Rows are points. The window is the flat piece filled in between its corners: a triangle in 3 columns, a solid with four corners in 4, and so on. A path goes straight from each point to the next, and from the last back to the first. List the points from which the path goes on through the window.
In the rows, zero is written as 128.

Window, 4 rows:
[[146 140  62  97]
 [157  89  79 113]
 [139 199 203 137]
 [ 94 121 143 141]]
Path:
(1): [144 196 182 151]
(2): [125 171 212  91]
(3): [128 166 144  82]
(4): [134 173 125 175]
(5): [141 149  60 127]
(6): [144 126  89  72]
(7): [146  74  56  71]
(8): [149  85  47 147]
Through the window after points: 1, 5

Window (6 x 6):
[[ 15 163  33  38 134 119]
 [116 124 108 110  38 166]
 [167 102 139 189 182 149]
 [171 116  68 140 141 156]
 [152 151  94 193 109 142]
 [188 141 121 149 164 104]]
Path:
(1): [143 140 136 118 121 203]
(2): [94 91 53 86 67 97]
(3): [164  94  89 140 121  80]
(4): [154 148 114 131 158 162]
(5): [146 176  83  71 122 189]
(6): [114 132  69 136  96 128]
(7): [ 89  83  72 155  50 105]
(8): [137 194 106  94 131 189]
Through the window after points: 7

Window (6 x 6):
[[121 229  66 134 155 174]
 [ 78 100 138  84  83 143]
 [123 216 133 151 122 143]
 [ 81  78 128 136 124 121]
 [179 106 187  62 174 132]
 [ 63  48  74 117  25  63]]
Path:
(1): [ 92  86 139  66 133  85]
(2): [ 55 176 124  87 108  84]
(3): [162 135  96 152  96 169]
(4): [101  65 119 160 100 150]
(5): [ 73 131 146  75 159  79]
(6): [ 32 130 118  95 151  87]
(7): [155 108 134 145  53 172]
(8): [129 122 109 158 128 173]
(9): [ 85 154 117  92 141 107]
(10): [ 53 177 112 104 170 109]
(11): [162 129 130 147  25 162]
(12): [133  62 144 133 134 165]
Through the window after points: 4, 6, 8, 10

Window, 8 rows:
[[155 138 185 137 169 211 131 119]
 [128 140 103 113 131  85  85 105]
 [ 98  78 103 123 202 144 145  93]
 [ 79  90  94  15  93  27 106 199]
 [ 26 113 233 239 107 108 111 110]
 [121  87 139 168 230 145 124 155]
 [169 211 165 119  77  80 174 103]
 [140 150 104 156  69 108 145 120]]
Path:
(1): [120 155 147 117 137 142 121 148]
(2): [129 156 126 113 178 162 123 129]
(3): [182  52 183 141  84 110 161 126]
(4): [131  52 179  93  82  70  93 153]
(5): [ 71 141  77  44 126  61 127 179]
(6): [ 93 195 107 161 151 116 110 149]
(7): [169  95 165 121  96 112 132 122]
(8): [192  60 159  90 138  85 123  83]
(9): [ 73 160 123 132 132 117 155 156]
(10): [ 64 149  71 151 150 151 168  98]
(11): [172  41 185  92 204 104 107 112]
(12): [133 101 182 176  76  60 130 121]
(13): [ 91 207 137 106 137 141 125 148]
(14): [102 167 133 147 187 167 113 160]
(15): [153  56 150 154 160  74 157 106]
(16): [186 100 162 166  98  73 107  59]
Through the window after points: 4, 10, 14
